Each row of a before or after table is a point. One or more steps were done to the points. Then noise was added and the rows were shuffled. The steps act on columns, c1 being the first. What was done? A step turns or swaps two columns, mirrors them in a line or flattens them onto one, adds a multiple of one to another, or multiplies or shifts one. Angles are multiples of 10 degrees, from the lower column toward the higher: turns from -170 to 170, lines from 10 to 170 but not 90. Use the fewest steps. Two steps may share a column if one is a turn and the other turns, adds or multiplies; they go together, in the order done. Otherwise the lowest column goes first.
In the rows, 128 means zero.

Before (13 x 3):
[[108 160 132]
 [ 71 115  80]
 [166 143 122]
 [146 118 104]
 [123 139 127]
 [ 78 108  91]
 [103 163 152]
 [160  89 126]
 [100 141 134]
 [135 154 150]
 [126 134 136]
 [ 80 151 144]
 [149 114 147]]
After (13 x 3):
[[147 117  68]
 [ 70 116   7]
 [134 153 183]
 [149 115 174]
 [127 135 148]
 [108 159 139]
 [102 162 187]
 [165 143 112]
 [161  89 125]
 [ 77 108  36]
 [122 138 125]
 [ 80 151 168]
 [100 141 142]]
Steps: multiply c3 by 2.5

Before (10 x 6):
[[138  93 131  70 104 106]
 [160 147  97  78 103 113]
 [126 106 138 100 116 109]
 [ 87 134 101 181 228  64]
 [112 116  91  90 149 162]
 [119  88  97  97  58 153]
 [155 121 128 114  96 168]
 [ 85 126 135  96  84 159]
 [192  93 147 123 102 178]
 [125 104 146  67  83 127]]
After (10 x 6):
[[139 131 131  71 130  78]
 [125 149 145  67 155  91]
 [192 196 147 123 134 115]
 [111 155  91  91 102 144]
 [ 88  45 101 180  46 145]
 [125 124 138 101 127  95]
 [120 184  94  94 167  82]
 [ 84 167 136  95 166 126]
 [159 114  97  78 159 124]
 [158 174 128 117 153 128]]
Steps: turn c2 and c5 by 150 degrees; turn c2 and c6 by -60 degrees

Before (10 x 9):
[[ 85 129 114 115 119 132 153 104 187]
 [170  87  82 153 147 109 125 155 130]
 [181 100 157  66 118 204 186 175  96]
 [126 106 111 103 104 201 103 146 139]
 [154 140  96  94 177 151 149 126 139]
 [136 185 154 117  87 138 137 161  81]
 [184 114 148  99 205 124 121 104 104]
 [120 107  76 105  91 138 126  93 138]
 [102 122 112 119 148  64 146 173 112]
 [143 133 172  54 128 117  97 182 177]]
After (10 x 9):
[[135 141 170 128 180 106 128 154 153]
 [116 127 163 189  82 142 153 108 120]
 [ 98 131 118 116 119  76 148 174 127]
 [167 168  77  95 171 230 188 179  66]
 [132 143  49 173 140  93  97 181  55]
 [156 120 201 134  96 135 127  91 105]
 [105 100 150 136 174 160 150 122  94]
 [ 88 146 136  99 217 121 120 101  98]
 [169  88  56  78 111 141 139 161 113]
 [145 135 142 138 115 186 107 144 103]]
Steps: turn c1 and c5 by 60 degrees; turn c2 and c3 by -150 degrees; add -0.7 times c8 to c3; swap c4 and c9; add 0.5 times c7 to c6

Before (14 x 12):
[[149  91  99 135 143 131 155  96 112 102 133 172]
 [ 80 114 157 123 148 110 130 140 139 161 169 135]
 [168 131  99 149 121 125 123  96 103 143 161 132]
 [128 133 191 122 149 104 122 105 117 149 145 144]
 [101 103 152 128 130 149  84 151 145  92  77 141]
 [110  61 165 129 116 152  96 131 192  95  88 120]
 [139 102 136 107 149  98 139 112 115 147 138 123]
 [ 86 115 158 109 142 102 110 104 114 121 148 109]
 [114 106 177  96 122 129 145 136 100 154 153 117]
 [106 111 145 139 135 120 121 144 164 108  74 115]
 [116  83 188 108 149 114  81 175 151 108 119 115]
 [136 125 176 118 122 104 155 136 116 116 189 113]
 [117 116 183 114 175 141 149 129 116 141 181  93]
 [138 141  80  90 141 138 150  86 146 129 146 159]]
After (14 x 12):
[[155 140  80 140  92 111 159  87 132 128 144 161]
 [156 101 141 148 104 144 134 110 103 145 138 124]
 [148 126 180 122 113 141 147 132 107 116 193 113]
 [ 81  62 159 114 127  63  90 130 142  95  86 120]
 [ 99  81 181 148 110 108  71 177 107 106 118 115]
 [ 75 114 146 136 135  95 119 143 114 107  76 120]
 [ 64 104 145 129 128 107  79 150 147  90  72 142]
 [101 117 186 173 117 137 137 131 143 140 180  91]
 [ 88 105 176 124  97 156 139 135 131 152 156 116]
 [230 130  99 124 144 155 130  96 133 144 156 132]
 [181  88 105 142 134 142 160  91 135 103 129 172]
 [  7 113 155 146 123 120 121 140 109 162 165 135]
 [ 23 109 155 142 112 144 109 105 103 117 145 110]
 [127 133 190 153 121 142 114 104 105 149 147 147]]
Steps: multiply c1 by 2.5; turn c3 and c7 by -10 degrees; swap c4 and c5; turn c6 and c9 by 100 degrees

Before (11 x 18):
[[103 148 109 148 153 135 115  76 125 107 125 135 178 134 171 117 162 136]
 [ 98 124 105 151 113  91 140 118 118 117  99 125 118 101 154 126 115 101]
 [111 159 108 151 153 123 114  89 120 138 124 162 132 156 183 111 154 149]
 [ 78 138 127 146 161 145 117  74  71 104 120 151 143 125 180 128 166 168]
 [ 95 171 114 107 119 146 125 115 164 147 146 114 120 133 128 134  88 164]
 [147 112 143 145 120  73 113 125 106 117  78 114 131  91 142 112 113 108]
 [103 158 130 127 111 120 113 122 149 134 128 132 147 146 150 181  86 141]
 [166 139  99 128 104  84 125 134 118 133 134 102 107 118 112 138 116  91]
 [ 97 143 136 112 135 128 117 116 162 178 132 139 145 126 137 171 113 118]
 [137 116  93 137 139  98 134 142 120 145 100 123 146 124 128 139 100 117]
 [148 110 111 104  86  90 141 119 126 144  99 129 138 125 131 134 105 104]]
After (11 x 18):
[[148 149 108 147  93 135 116  25 125 121 130 146 180 134 169 115 108 150]
 [135 160 108 153  93 142 114  41 121 145 123 233 134 155 183 111 112 121]
 [120 122 105 151 145 167 139 145 117 100 101 119 115 103 157 126 135 130]
 [145 140 135 111 127 142 118 113 162 133 133 160 147 123 136 172 147  77]
 [104 115  91 138 128 147 132 142 123 126 102 116 144 125 127 140 159 110]
 [ 83 113 144 145 140 162 114 143 104 110  76  88 133  93 140 112 140 133]
 [ 94 109 111 101 174 146 141 192 124 114  99 132 136 125 133 134 138 104]
 [167 137 126 147  85 139 116   7  71 155 120 202 143 122 178 131 104 164]
 [ 81 141 100 126 156 147 124 179 121  93 137  52 108 121 112 139 129 110]
 [156 169 114 107 151 128 123 146 166 160 144  87 119 132 129 134 164 121]
 [137 157 128 125 159 144 110 167 149 132 127 137 147 148 152 178 162 121]]
Steps: multiply c1 by 0.7; turn c1 and c6 by -140 degrees; add -0.3 times c2 to c18; turn c10 and c18 by -70 degrees; turn c5 and c17 by 160 degrees; add 1.5 times c5 to c8; multiply c12 by 3

Before (11 x 24):
[[106 150  98 121 144 104  98 106 120 119 128 119 106 120 124 136 117 178
  156 118 145 153 110  57]
 [116 174  99 103 122 123 126 109 143 107 128 142 149 158 141 156 134 118
  128 115  44 126 181 155]
 [110 138 124 149  96 105 100 108  92 125 123 151 135 145 125 146  98 134
  135 122 146 155 109 152]
 [104 133 130 114  96 112 165 144  91 129 114 107 145 131 134 136 132 133
   71 227 113 146 107 152]
 [103 142 135 102 124 160 110 116 155 118 120 125 142 117 118 144 107 108
  145 162 147 129 249 153]
 [159 147 134 116 123 125 103 135 102 126 121 146 120 110 133 156 100 117
  148 135 140 137 107 127]
 [103 141 135 107 142 116 137 112  78 106 157  90  94 172 102 129  95 124
  138 113 143  81 104 142]
 [150 128 137 106 132 104 110 158 163  80 112 139 148 136 127 133 172 113
   98 113 143  49 123 136]
 [121 130  63 123 133 137 142 133 109 124 144 148 114 113 121 113 106 134
  144 120 102 129 119  51]
 [123 172 136 133 138 105 138 101  74  87 111 141 143 116 112 135 103 118
  143 160 133  88  95  94]
 [143 140 142 181 131 142 136 114 114 118 151 129 133 119  81 148 122 157
  126 154 146  78  92  62]]
After (11 x 24):
[[152 146 134 115 123 146 103 137 152 116 120 142 118 107 133 154 102 121
  148 137 135 136 105 129]
 [108 144 137 102 123 178 112 117 108 150 120 110 142 114 118 143 109 106
  144 173 148 127 249 151]
 [120 171  98 103 124 141 125 108 124 155 126 145 152 157 142 156 133 115
  127 143  40 126 184 156]
 [115 139 126 147  97 125  99 109 158 112 122 152 139 142 124 146  96 137
  135 140 145 154 106 155]
 [125 130  66 124 133 160 140 135 146 121 144 149 111 114 119 114 110 137
  143 119 101 130 119  51]
 [112 152  99 120 142 124  99 105 138 129 128 126 104 119 126 135 116 182
  154  93 146 151 112  57]
 [110 139 137 110 141 134 138 110 181 119 155 101  96 169 102 127  95 124
  136  60 146  80 103 142]
 [116 132 128 117  93 133 165 144 161 110 113  60 143 131 133 134 132 131
   76 221 111 149 106 153]
 [125 171 134 131 134 128 137  99 195 136 113 121 143 117 115 136 107 121
  145 175 135  89  96  98]
 [140 143 142 181 133 166 136 117 146 132 151 117 132 119  81 147 121 157
  125 153 146  79  93  62]
 [144 129 135 106 129 123 110 158 125 189 112 145 150 134 126 135 173 113
   99 140 141  49 125 137]]
Steps: multiply c1 by 0.7; shift c6 by 20; turn c9 and c10 by 150 degrees; turn c12 and c20 by 30 degrees; add 1 times c13 to c20
